Every row gives one point. Examples show where two turns around zero, p and q, send a point. Write where each new point lands after one turn and then the other. Backwards means that the second turn is done in reverse. Each puzzle has new turns, and all numbers are rounded.

Turn p:
[74  6 -9] => [ 63 -30 -26]
[ -8 -19 -15] => [-13 -19  11]
[-56  34 -13] => [-57  28 -22]
[ 4 11 23] => [13 22  1]
[-14 -32  15] => [-6  0 38]
Turn q:
[-7 28 37] => [13 45 -8]
[ 18 -10 -58] => [ 13 -58  14]
[-35 -26 -18] => [-24 -25 -32]
[24  7 39] => [-2 38 26]
Where do these land?
p, then q: [-12 -43  26] => [-15  49   5]
q, then p: [ -9  18 -47] => [ 21 -43  18]
p, then q: [-6 13 53] => [44 31 10]
p, then q backwards: [ 28  13 -32] => [-29   6 -33]

Turn p:
[ 0 19 -9 -2] => [-12  14  10  -1]
[  8 -22  -4 -56] => [46 -5 37 13]
[  6 -52   2  22] => [ 23 -37 -27 -24]
[13 11  3 24] => [-11  14 -21 -11]
[-32  32 -17  16] => [-49   1  13   1]
[ 6 12 25 -4] => [  4  14 -13  21]
Turn q:
[ 7 26 -6 22] => [  1 -16 -28 -13]
[-15  -7 -15  13] => [-15 -18   9  -6]
[  1 -10   5 -76] => [ 28  57  42 -10]
[ 14 -12  -7  29] => [  3 -30  -7  16]
[-8  4 22 13] => [-18   6 -16  11]
Where do these land?
p, then q: [ 49  13  36 -32] => [ 36 -23 -53 -17]
q, then p: [14 21  4 12] => [  4   2  17 -22]
p, then q: [-19 -33 -31  -3] => [ 4 23 27 34]
q, then p: [-34 -14   4   9] => [-18 -25  -1  23]
q, then p backwards: [ -5  29   5 -10] => [24  5 -6 19]
q, then p: [ -6 -15 -18  24] => [ 12 -30 -10   0]

Turn p:
[ 27  36 -26   6   3 -20] => [-30   8 -19 -19  37   8]
[-10 -18   6 -10  33  23] => [  4 -26  20  10 -10 -30]
[ 10  -6  19 -11 -41  21] => [19 25 32  0 -6 26]
[ 23   9  12  -5 -37 -53] => [-18  60 -25  -5  -5  20]
[ 20 -21   1   9  -1  21] => [ 26   6  16  -2  14 -15]
[ -4 -26 -16   1  29  -2] => [  7 -16  -9 -10  -6 -36]
[ 0  6 13  9 10 -8] => [-6  2 -8 18  4 -4]
[-18  15 -14 -12   7  26] => [ -7 -33  17  -9  -1  10]
[-48   5   5  14  -2  -8] => [  5 -26 -24  17 -26  20]
Turn q:
[-10  -9  -4  28  -7  14] => [-18  21  18  -2  13   2]
[ 11 -12   8  26 -14  -8] => [ 10  11  21 -16  16  10]
[ -8  26 -10 -28 -34 -11] => [  7 -14  13  -5 -45 -20]
[ 10  25   5 -15  45 -23] => [ 17 -39 -27  21  19 -15]
[ 4 17 37 11  9 10] => [-15 -21  -7 -27  22  -3]
[-16 -67 -13   3  25  -2] => [-3 28 -7 38 12 56]
[ 12  -6 -10 -10  -8  13] => [  5  17 -11  -5 -12  -2]
[ -4  27 -13 -15 -17   6] => [ -3  -4   2  -3 -26 -28]
Where do these land?
q, then p: [  7 -19  14 -15  13 -21] => [ 21  -4  19 -12  18 -13]
q, then p backwards: [ 10   0 -19   5 -11  14] => [ 16 -16   8  -7  -4 -13]
p, then q: [-40  -2   0  19  10 -12] => [ 9 41 18  8 -5  6]
p, then q: [ 10  36 -33  32   7   7] => [ -9  13 -37  40  14  12]
p, then q: [ 10 -29 -13 -21 -16  14] => [ 18 -22 -15 -26 -19   1]
p, then q: [  8 -22  11 -14   8  22] => [ 15 -21   7 -22   8  12]
q, then p: [  3 -13  11  -2 -12 -11] => [ 4  4 23  1  2  0]
q, then p backwards: [  1 -27  16  13 -13  16] => [ 13  17 -10 -13 -28  -6]
q, then p: [ -9  76  13 -17  13 -28] => [ 27  42 -37 -12 -40 -41]

Turn p:
[-31   0 -72  -7   0  27 -33 -10] => [-14   4 -36  25  23 -34 -44  49]
[-25  41  12  13  33 -44 -32  50] => [-36 -14  -6  -2  43 -44  53 -32]
[ 74 -17  -2 -11  16  53   6  50] => [ 60  32 -35 -66 -22 -10  21  17]
[ 25  18   1  10   5 -33   0 -13] => [  4  -4 -18  17  10  24  19 -26]
[-10   5  66  -9  -5  -2 -47 -42] => [-45  59  35  24 -18  17  13 -23]
[-13   0  22  30  -5  21 -23 -28] => [-33  25  17   5   3  26   5  25]
[ 27 -61 -23  -5   0 -17  66 -14] => [ 82 -33  21   9  -6  28 -25   3]
[-11 -10  -4  -5 -43  11   3  -1] => [ -8 -14   4   9 -37  -2 -11  20]
[-38  26   0 -16  -2 -16  59   8] => [-13 -56  18 -20   4  -4 -31 -34]
Turn q:
[54  3 55 48 70 43 23 26] => [-27  39  78  17  -7 -80   3  35]
[ -2   9  43 -54  12  -7  35   1] => [ 29  30 -14 -26  -5 -13  52  28]
[-37 -14   0 -22 -33   0 -23  16] => [ 20  -5 -44   6  -3  27 -22  19]
[  0  36  -1 -38   7   9  51  27] => [ 21  14 -13 -17  52 -26  39  14]
[ 47 -55 -38  15  -6   0   1  -2] => [-34 -64  28  21  -9  11  11  12]
[19 -4 23  6 47 44 61 18] => [-31  19  16  -1  17 -71  33  34]
[ -3 -21 -18  49  11 -40 -11   4] => [-12 -11  12  53 -18   7  -5 -37]
[-37   2 -31   3  -2  -4 -40 -22] => [  6 -18 -29  -8 -16  10 -39 -37]
[-38   7 -14 -10 -40 -14  -9 -49] => [-10   3 -42 -29  -9  47  -7 -32]
[ -8  13 -29 -23 -21 -24 -54 -19] => [ 36 -28  -9 -21 -11  40 -28 -29]
[  4  26   9  28 -44  -6 -35  -1] => [  2  21  18   3  10  47 -39  -8]
Where do these land?
p, then q: [ 26 -30  20  66  51 -37  24 -27] => [-38  18  40 -25  -1 -78  16  36]
q, then p backwards: [-40  -3 -35 -15   7  20 -25  28] => [  1  10 -62 -24   4  -4  17   4]
q, then p: [ 18  54  30 -51 -30  -3 -25  59] => [ 37  45 -49 -59   4  -5  40 -29]
p, then q: [ 25  25  33 -43   7 -17 -13 -38] => [-26  19   2 -51   4  19 -23 -40]
p, then q: [ 34 -31  13  12  35 -18  53 -23] => [-21  -6  52 -44 -15 -25   2  37]
p, then q: [ 44  38 -11 -15 -14   8 -12   7] => [-10 -37 -18 -20  33  16   0 -25]
p, then q: [-28 -23  -9  16 -22  55 -17  11] => [ 50  12 -15  36  23   8 -10  26]
q, then p: [-15 -38 -16  17 -15 -34   3  -5] => [ -5 -16   8   1   1  23 -14  51]
q, then p: [-64   9 -24  14 -18  26  10 -12] => [-14   3 -30  35  42 -23 -35  18]

Turn p:
[  8  -5  13  15  42 -26 -23 -40 -12] => [ -7  49 -10  17  -7  33 -13   8  30]
[ 42  26   4  44  22  65 -17  10 -39] => [-27  34  30  13  -7 -78 -31  10  29]
[-16 -35  -2  22  27   3  21  13  45] => [ 18  38 -20 -22  13  -2  17 -34 -33]
[-69 -62   0 -27 -14 -17 -26   6   9] => [-25 -24 -24 -35  46  53  27 -45   4]
[ 41 -16  -8   4  12  27 -23  28  13] => [  0  20  19 -12 -15 -39  34 -13  20]
[ 46   6  -5 -66  -2  17  48 -10 -33] => [-14 -12  66   5 -11   6  23  62 -32]
[ 36 -32 -50 -11 -10 -27 -44 -11 -25] => [-22  -4  -5  43   1   9  62   9  45]
[-32  21  59 -16 -34   1  10 -43 -13] => [ 19 -28  16 -19  30  38 -60  26  10]
[-23  37  31 -29 -16 -48  14  -8   7] => [ 21 -36 -15 -12 -26  49 -29  21 -11]
[  3  49  -5 -30  26  27  34 -12  11] => [  5   3  48  14 -32   2 -29   1 -43]
[-17  24 -22  69 -41  19  12  40  42] => [ 40 -25 -45   7   9 -70 -16 -40 -21]
[-20 -12 -15  24 -11 -41  -7  27  -4] => [ -9 -14 -58   1  -1   1  15  -7   1]
Turn q:
[-38 -12 -30  34  53 -38  22 -11 -13] => [ -1 -17  59  17   9 -37  26  10 -48]
[ -4  -9  -5 -20  28  10 -61 -24 -24] => [-33 -39  13  32 -38  25 -17 -10   3]
[ -7  52  37  46 -44 -27  15  37  27] => [ 23  18 -29 -49   2 -56  48  -6  41]
[ 16   4 -28  30 -58  41  21 -18 -38] => [ 41  47 -24 -22 -48  11 -18 -15 -37]
[ 42   5   6   2  21  -3 -22  40  22] => [ -8   3  -5  18  24  23  35 -31  35]
[-13  49  17 -38  16  18 -18 -13  -3] => [-30   1 -13  31 -17 -26 -33   4  36]
[ 47 -30  14  -4  12 -19  17   3 -18] => [-32  14  -2 -15  30  30  12 -21 -25]
[ 15 -51  21 -49  -8  28  -1  49   2] => [  5 -25 -55  14  49  49 -15  -2  -1]
[ -2 -22  22   0  -8  33  30 -67  41] => [ 16  10  38 -44  15   7 -71   3  10]
[-58  15 -55  -1 -12 -42  -4   3   5] => [ 20 -11  19  19 -27 -26  34  68 -11]
Where do these land?
q, then p backwards: [ 16 -13  44 -23  14  24   8  35 -46] => [-67  -8 -29  36  -2 -13   2  14  -7]
q, then p: [ -3 -25   2  -8   7   2  58   8 -18] => [-53  19  -1  15 -28   4 -10  14   9]
p, then q: [ 20  -1 -39  21 -29  42 -49 -54  54] => [-22  28  72 -56  18   0  -2 -50  28]
p, then q: [-36  -1 -17  58  -2  33 -52 -43  52] => [-28  21  92 -14 -33  10 -15 -25  36]
p, then q backwards: [ 37 -15  13  10  22 -40  13  20 -44] => [ -2  31 -13 -38 -43 -44   2  -1 -10]
q, then p: [-11   4 -22 -41  32 -19  12  26 -36] => [-36  13 -53  11  11 -25 -20  -4 -16]
p, then q: [-32 -10 -11  -1 -53 -28 -34 -32  20] => [ 28   4  52   7  22  42 -25 -30  -5]
p, then q: [ 18  -6  19 -16  19 -10  21  56  15] => [-16  23 -47   0   2   5  -5  44 -17]
q, then p: [ 11  26  40 -32  37 -12  38  -1 -11] => [-25  13 -36  13 -22  41 -28 -35  -5]
p, then q: [-19  42 -30  33 -47   9 -15 -15  14] => [  0 -16  54 -28 -14  39  28 -23 -11]
